Each row of a before or after table is a point. One or more steps were done to the points. Then noise was added and the rows were shuffled. The steps act on how far a point lies along the listed directions, d1 being the first. Name the steps. A step turns or swaps two directions, mirrors them in a line or flattens them onto one, adds a multiple of one to another, or multiplies one. Angles are multiples of 10 degrees, from the lower direction toward the higher: turns from -170 to 170, lines from 10 to 170 but not 90. Use the fewest steps. Two steps may share a direction if one is a turn and the other turns, adds or multiplies; they go together, in the order done. Otherwise the lowest direction goes first.
In the rows, zero is written as 128.

Directions:
(1): [176 165]
(2): [165  80]
Before (12 x 2):
[[146  81]
 [106 167]
 [ 75  92]
 [130  65]
 [126 109]
 [106  74]
 [ 78 108]
 [105  39]
 [164 120]
 [154 151]
 [ 74  37]
 [140 182]]
After (12 x 2):
[[121 186]
 [161 172]
 [131 234]
 [155 185]
 [ 92 116]
 [121 147]
 [103 216]
 [ 88 160]
 [ 93 179]
 [166 104]
 [146  75]
 [115  92]]
Steps: turn d1 and d2 by 150 degrees

Directions:
(1): [118  63  93]
(2): [128  93 194]
(3): [ 54 137 133]
Before (14 x 3):
[[ 71 127 140]
 [125 138 134]
 [151  82 114]
 [143  92 112]
 [112 141 136]
 [ 89 137 148]
 [ 90 138 140]
 [103 128 141]
 [112 135 118]
 [129 126 130]
 [156  91 126]
 [126  85 108]
 [ 95 135 139]
 [118 140 117]]
After (14 x 3):
[[137 129 147]
 [176 156 138]
 [172 148 139]
 [140 119 140]
 [154 159 147]
 [137 156 143]
 [125 128 123]
 [ 84  24  55]
 [ 84  65  68]
 [185 115 119]
 [ 95  35  71]
 [157 134 125]
 [164 141 135]
 [105   7  60]]
Steps: multiply d1 by 3; turn d2 and d3 by -170 degrees

Directions:
(1): [ 61 145 177 113]
(2): [121  51 132  90]
(3): [107  93 135 204]
(4): [178 124 198 133]
Before (10 x 4):
[[220 171 151 144]
 [180 137 139 103]
 [177 177 111  78]
 [184 166 148 115]
 [ 98  98 179 163]
 [199 169  88 136]
 [ 54 113 185 134]
 [ 88 176 182 178]
 [ 57  88 166 168]
 [107 116 154 172]]
After (10 x 4):
[[149 111 117 175]
 [196 100  73 136]
 [109 188 164  75]
 [113 200 187 148]
 [171  77  77 172]
 [125 185 162 118]
 [ 84 181 189 127]
 [203 155 107 179]
 [161 100  94 172]
 [113 157 149 108]]
Steps: mirror d1 and d3 in the line at 100 degrees; flatten d2 and d4 onto the line at 150 degrees

Directions:
(1): [113 130  98  98 167 189  97 210]
(2): [158 119 159 134  44 142 167 192]
(3): [132  68 102 183 104 200 107  91]
(4): [102  99  53 105 129 120 213 126]
(5): [ 76 124 191 178 174 150 182 141]
(6): [ 37 170 106 148  73 120 100 132]
Before (14 x 8):
[[111 112 110 112 111 158 147 162]
 [174  87 133 141  88 164 129 146]
 [126 144 101 106 145 117  93 149]
 [166  88 131 170 164 178 156 108]
 [167 123 106 133 103 123 112 102]
 [128 103 130 139 119 181  89 117]
 [145 113  88 112 104 149 110 157]
 [106 149 159 145 121 121 150 158]
 [ 96 135  82  88 159 121 128 167]
 [101 137 161 129 145 138  88 154]
 [196 104 126 138 147 159  88  67]
 [134 132  98 113 109  88 104  93]
 [167 127 140 137  82 171  96 119]
 [157 127 136 116 131 108 168 132]]
After (14 x 8):
[[142 147 104  51 221 151  71 224]
 [ 89 122 154 220 123 195 102 106]
 [ 80  88  80 226  85 205  74   8]
 [147 105 141 108 133 202 114 205]
 [131 170 162  91 135  71 186 189]
 [146  88 103 189  70 155 111  56]
 [ 77 138 100  76 173 131 144 195]
 [123 134  72  90 174 148  84 174]
 [ 92  56  87 173 121 245 111 118]
 [160  92 101 150 106 101 108  35]
 [130  69 128 199  35 219 117 152]
 [147 174 172 120  90  73 127 130]
 [148  74  83 143 108 228  79 181]
 [122  75  90 183  45 225 143 105]]
Steps: multiply d1 by 2.5; multiply d2 by 1.6; turn d3 and d5 by 30 degrees; multiply d3 by 2.5; turn d4 and d6 by -140 degrees

Directions:
(1): [128 167 159 111 169 210 176  86 166]
(2): [145 167  47  80 159 112 163 184 152]
(3): [158 103  92 112 109 119 196  65  60]
(4): [138  62 108 148 207  93 122  88 177]
(5): [ 32 171  84 147 154 121 108  89  99]
Before (11 x 9):
[[129 148 136 124 104 128 130 159 125]
 [204  61 186 147 121 134 155 112 176]
 [115 134 199 157  73 155  87 134 131]
 [108 133  55 100 146 141 195  39  77]
 [139 121 124 144 129 119  95 125 144]
 [124  95  56 139 158  63 190  58  43]
 [107 156 156 154  83 135 118 110  92]
 [ 75 162 158 179 124 154  83 120 151]
 [166 110 107 128 156 118 186  99 119]
 [138  78  72 111 148  54 175 110 108]
 [103 112 176 189 140 129  85 120 174]]
After (11 x 9):
[[127 138  94  91  73  87 182 148  60]
 [139 144 126 137 107 132  97 136 129]
 [156 149 118 116 112 139 188 121  88]
 [175 121 192 138  70 159 156 135 129]
 [121 145  68  91 123 150 202  54  71]
 [119  96 141 169 145 108 113  77 135]
 [117  84 182 173 133 129  80  99 168]
 [130 141  76 122  93  91 199  98   9]
 [ 88 143 159 181 139 147  86 115 166]
 [ 98 146 189 178  94 150  87 142 146]
 [131 110 121 136 149 107 125 136 153]]
Steps: multiply d4 by -1; multiply d5 by 0.7

Directions:
(1): [186  46 110 132 111 143  98  81  58 141 104 178]
(2): [121 130 118  91 127 121 153  51 102 170 102  23]
(3): [127 125 184 182  90  26 152 135  90  96  93 117]
Before (13 x 12):
[[141  86 122 147 117 104 123 128  87 111 116 158]
 [150 106 125 120 125 126 129 135 118 134 147 176]
 [159  98 101  82 149 147 138  45 105 162 113  88]
 [151  86 114 133 128 139 114  93 122 131 124 156]
 [162  99 138 139 114 116 117  72 104 133 101 123]
 [157  93 123 130 124 157 111 129 114 136 132 182]
 [144  79 118 119 122 159 123  99 114 141 126 140]
 [129 132 120 112 134 160 128 117 137 125 131 157]
 [135 110  92 124 131 139 106  88 107 143 139 129]
 [149  91 137 115 146 130 128  97 101 141 110 131]
 [152 103 111 128 117 153 115 116 112 133 143 165]
 [135 127 179 179  96  57 157 164 100  95 121 142]
 [ 75 226 134 109 169 142 148 142 203 144 149  49]]
After (13 x 12):
[[122 133 153 136 159 124 128 171 156 106 137 176]
 [115 156 133 106 134 116 153 143 153 138 155 116]
 [108 131 139 135 134 151 130 168 174 111 157 160]
 [111 160 126 126 129 141 138 152 160 121 159 129]
 [187  63  95 110 135 171  94  32  60 179  96 124]
 [ 96 150 136 148 132  91 145 169 144  96 135 123]
 [120 145 121 106 138 154 138 114 144 128 131 133]
 [159 114 123 143 154 154 106 182 163  90 162 246]
 [111 147 131 140 141 131 128 152 183 109 153 151]
 [104 167 136 118 139 143 145 156 172 130 149 117]
 [126 133 175 159  96  53 175 126  94 117 108  76]
 [116 144 105 145 139 134 103 151 150 115 166 168]
 [131 143 155 168 124 113 113 163 165  90 136 184]]
Steps: turn d1 and d2 by -140 degrees; multiply d2 by 1.3

Directions:
(1): [188  80 133 154 183  62  96 152  85 118 176  97  91  67]
(2): [120 139 181 106 156 138  89  90  89 127  17  82  77 120]
(3): [ 39 116 162 126 181 148 199 153  57 119 154  98 162 118]
(4): [168 104 132 101  51  92 160 116  28 103 124 150 123 188]
(5): [120  81 100  58 187 115 180 121 154 128 112 206  60 133]
(6): [126  89 175 113 113 122 115  55 129 103 122 189 202  48]
Before (9 x 14):
[[159 148  98 137   7 122 140 135 121 115 140 162 165 183]
 [103 117 140 122 137 132 151 147  80 128 152 114 135 142]
 [153 135 134 160 126 120 111 141 127 153 124 103 129 126]
 [159 112 140 113 147 127 112 129 107 128 128 107  99 105]
 [120 130 128 153 150 132 144 145 117 136 147  94 130 133]
 [145 127 133 128 134 106  98 124 113 146  84  74  83 155]
 [115 134 101 118 142 111 175 152 121 137 163 133 112 157]
 [159 158 122 139  35 117 116 135 121 130 136 126 147 187]
 [137 171 150 138  92 160  86 106 151 138  81 122 148 118]]
After (9 x 14):
[[158 101 100 106 159 102 159 158 116 129 158 156  87 121]
 [121  84 162  85 178 104 127  98 145 125 103 174 105  67]
 [139  79 169  90 167  95 111  82 116 105  69 174  97  49]
 [ 97 136 137 141 152 151 149 132 131 136 123 103 137 136]
 [114 123 122 122 150 138 160 135 152 153 121 151 127 141]
 [112 108  98 133 142 120 137 132 199 148 170 157 156 121]
 [ 95 131 158 135 133 148 127 128 107 130 138 112 165 111]
 [113 157 155 144 138 135  98 104 138 142 109  94 145 102]
 [132 139 115 111 102 163 141 134 155 135 152 142 148 137]]
Steps: turn d1 and d2 by -170 degrees; mirror d3 and d5 in the line at 160 degrees; swap d4 and d6
